Each row is a point. Each copy is the shape, with its points in the same order, stretched, turned, moved and blurred by noise. Is it also mirrored, or only turned?

Shape (6 x 3):
[[  9  10  -4]
 [ 15  64 -38]
 [ -2 -13  18]
 [-26   0 -19]
 [ 29 -17 -22]
 [  1 -27 -54]]
Copy 1:
[[ 13  -4 -20]
 [ 57  17 -53]
 [-13  -3   3]
 [ 32  -1  13]
 [ 19 -46 -27]
 [ 52 -55  -3]]
Copy 1 is: mirrored
Copy 2, 6 rows:
[[  8  13  -2]
 [ 53  50 -13]
 [-22   1  -1]
 [  0   5 -38]
 [ 26 -21  12]
 [ 37 -34 -26]]
Copy 2 is: only turned

Shape, 12 rows:
[[-23   2  22  -6  26 -33]
 [-16  -6 -34  31  23  40]
 [ 23  -3   7 -22  21 -24]
 [  0 -40  -8  -2  -1 -21]
 [-11 -23  13 -21   6 -27]
 [-15 -20  36  30   4  24]
 [-20 -33 -31 -14 -76  68]
 [-22  -8  29 -20  28 -31]
 [-16  13   8 -18 -24 -28]
 [  4 -15 -36  29  11 -10]
 [-18 -36  25  44  23  28]
 [ 27 -38  29   1 -52   8]]
Copy 1, 12 rows:
[[ 23  31  19   4  10 -37]
 [-33 -12 -27  12  64  -7]
 [ 22   5 -23 -37  -8 -42]
 [-19  -3 -12  -5  -9 -51]
 [ -3  21   6 -16 -15 -39]
 [-18 -23  36   1  40 -14]
 [-95 -23  -3 -18  -1  44]
 [ 24  40  16 -19   6 -39]
 [ 12  26   1   1 -19   5]
 [-13 -10 -43  23  18 -38]
 [-24 -30  29  12  50 -34]
 [-21 -51  14 -15 -38 -13]]
Copy 1 is: only turned
Copy 2, 12 rows:
[[ 13   0  34  23   6 -26]
 [-50   7 -29  10 -10  33]
 [ 35  -7  -1  10   9 -31]
 [  0 -41   2  10   5 -22]
 [ 12 -24  21  -3   8 -30]
 [ -8 -22  22   7  16  47]
 [-44 -42 -28 -72 -31  43]
 [ 10  -2  36   8  13 -29]
 [ 17 -12  20 -15 -32 -11]
 [-21 -19 -21  28 -18  -1]
 [-26 -26  13  17  27  44]
 [ 27 -69   7 -29  -2  29]]
Copy 2 is: only turned
Copy 3:
[[-53  11 -43  20  34 -10]
 [ -6   3 -27 -18 -18  47]
 [ -6  13 -20  -4  48 -12]
 [  7  -8 -47   7   0 -23]
 [-28  -5 -43   7  21 -28]
 [-31 -46 -19  33   3  26]
 [ -7 -50  13 -56 -87   9]
 [-53  -4 -49  13  44 -17]
 [-49  13  -6   3  -6 -26]
 [ 15  26 -37   9 -16   6]
 [-17 -44 -42  37   3  37]
 [ 12 -50  13  19 -12 -19]]
Copy 3 is: only turned

Shape, 11 rows:
[[-15  21 -41   0 -18  -6  -7 -11]
 [-15  18  18 -34 -31 -30  32 -37]
 [-16  18  -9  42 -26  -5  16 -18]
 [-12   1  14 -10   5 -27 -17  21]
 [-23  35  31 -19  14   6   5  30]
 [  2 -39 -22  34  72  17  -5  23]
 [ 33  37  -9   9 -14  -1  11 -21]
 [-14 -16   6 -30 -10  27  14  28]
 [-38  30   8 -42  -2   8   8 -28]
 [ 15 -46   8  46  50  41 -61  23]
 [ 20 -35 -20  20  50  20 -38  35]]
Copy 1:
[[-39 -14 -10 -13  16  12 -18   3]
 [-70  46  37 -29  -4  16  12  22]
 [-45  15 -30   9  26  -4  16  -4]
 [ 14   7  -8 -17 -32  -7 -23   5]
 [  6  13  -6  21 -41  33 -14  31]
 [ 45 -88 -30  18 -12 -21  23 -12]
 [-29  14  22  23  32  36   4 -14]
 [ -6  -4 -31 -19 -40  37  26  -1]
 [-41  10  24 -15   3  29   1  59]
 [ 93 -60 -52  11  16 -22  13   1]
 [ 68 -72 -31   6 -10  -5   0 -20]]
Copy 1 is: mirrored
Copy 2:
[[ -4  28   1 -27   0  11 -25 -16]
 [ 15  32 -17 -89  -6  -9  25   9]
 [ 27  48  11 -14 -27   6  -5  12]
 [ 14 -12  33 -19  18 -24   7  -1]
 [-13  -2  59 -29   3  -6   0  36]
 [-49   1  26  78  24 -12  22  15]
 [  0  30 -31 -22   1   1 -27  36]
 [-24 -41  24 -20 -26  -5  17  25]
 [-10  26  19 -62   2  24  18   4]
 [  2 -31  28  79  41  28   1  31]
 [-32 -37  13  73  35   2  -9   7]]
Copy 2 is: only turned
Copy 3, 11 rows:
[[-21  23 -11  -3  -1  35  38 -26]
 [-54   0  29  17 -44  11  19  21]
 [-27  22  28  33  31  17  15 -17]
 [  2  29   6  12 -16   5 -13  13]
 [ 24 -18  29 -23 -28  25 -18  18]
 [ 17  -9 -39 -10  64 -12 -10  -1]
 [-25  -5  30  -1 -13  -5  24 -43]
 [ 38 -32  -5  11 -25  12  28  22]
 [-24 -25  -7  -3 -44  49  -5  12]
 [ 43  -1 -40  34  46  -3 -57 -54]
 [ 37   1 -43   4  37  -5  -7 -34]]
Copy 3 is: only turned

Shape, 12 rows:
[[  5  31   6  14 -34  -1  10  31   6]
 [ 40 -19 -27 -12   0  -2  17 -32  41]
 [ 26  -1  20 -30 -24 -61 -45  29   4]
 [  3  -3 -12  -4 -23  -5  18 -41 -15]
 [-18 -18  22 -61   1 -20 -53  15 -12]
 [ 26 -17  26 -19  -3 -10 -58  21  -2]
 [ -6 -29 -36  30   9 -12  39  -3  32]
 [  8  44 -42 -13 -24   5   8  15 -17]
 [ 12   0 -26  -5 -59   9  16  18   7]
 [  5  24  16 -42 -44 -11  12   7  18]
 [-23  -8 -34  33 -31 -17  -6  -3  46]
 [ 16 -29  20 -50 -15 -33 -35  24 -18]]
Copy 1, 12 rows:
[[-11 -12   8  -1 -16  -1   8 -29 -71]
 [ -7  -5  22 -46   1  21 -67  18   5]
 [ 81 -31  27   7   7 -30 -16 -21 -12]
 [-10 -30  -8   0  -9  10 -27  34 -46]
 [ 71 -19   6  48 -31 -44   1  18  26]
 [ 74  19  15  25   7 -35 -15  12   4]
 [-43 -20   6 -13  22  56 -23 -20  20]
 [ -4 -27   2 -39 -40   4  22   8 -69]
 [ -2 -15  39  -2 -26  41 -13  -5 -86]
 [  1 -39  31  -1 -43 -19 -22 -12 -58]
 [-21 -33 -22   5  -9  74 -32 -52 -33]
 [ 80 -14  41  35  -4 -35  -6  19   6]]
Copy 1 is: only turned
Copy 2 (12 x 9):
[[-34  19  17   7   6  -4 -11 -31  26]
 [ -6 -39 -35 -14  22   5 -51  33   9]
 [-51 -39  25   5 -32   7  27 -18 -30]
 [ 13  -7 -11  -4  27   8 -39 -31  -7]
 [-13 -18  26 -19 -13  -1  55   7 -47]
 [-20  -9  13  31 -22   3  29  19 -27]
 [  3 -28 -17  -9  17 -62 -22   1  38]
 [-19  15 -27 -20  15  29  -4 -43  37]
 [-30   2 -32   7  47  17  -6 -33  24]
 [-42  -4  20 -29  25  23  -7 -27  -4]
 [-26 -14 -30 -13 -10 -74 -25 -21   7]
 [-21 -33  19   4  -2  21  49  -3 -34]]
Copy 2 is: only turned
Copy 3, 12 rows:
[[-31  15 -11 -23  -9 -24   3  -6  48]
 [ 33  14 -22  10  26  48 -20   6   7]
 [ 25 -60  41 -43  10  12 -43  13  35]
 [-22   3 -18  14  21  14 -20  13   0]
 [ 14 -42  56  -9  30  12 -48 -34  18]
 [ 21 -26  40 -23   5  -4 -53  -7  30]
 [ 14  14  -3  22  33  18  27  34 -15]
 [-50  14 -25  -2  22 -25   4  -2  82]
 [-29  26  -9 -37  29  11  -1   7  47]
 [-12  -9 -17 -35   2  19 -16 -30  36]
 [-17  30  27   4  15  34  24  36  12]
 [ 29 -52  42 -38  39  10 -50  -4  17]]
Copy 3 is: only turned
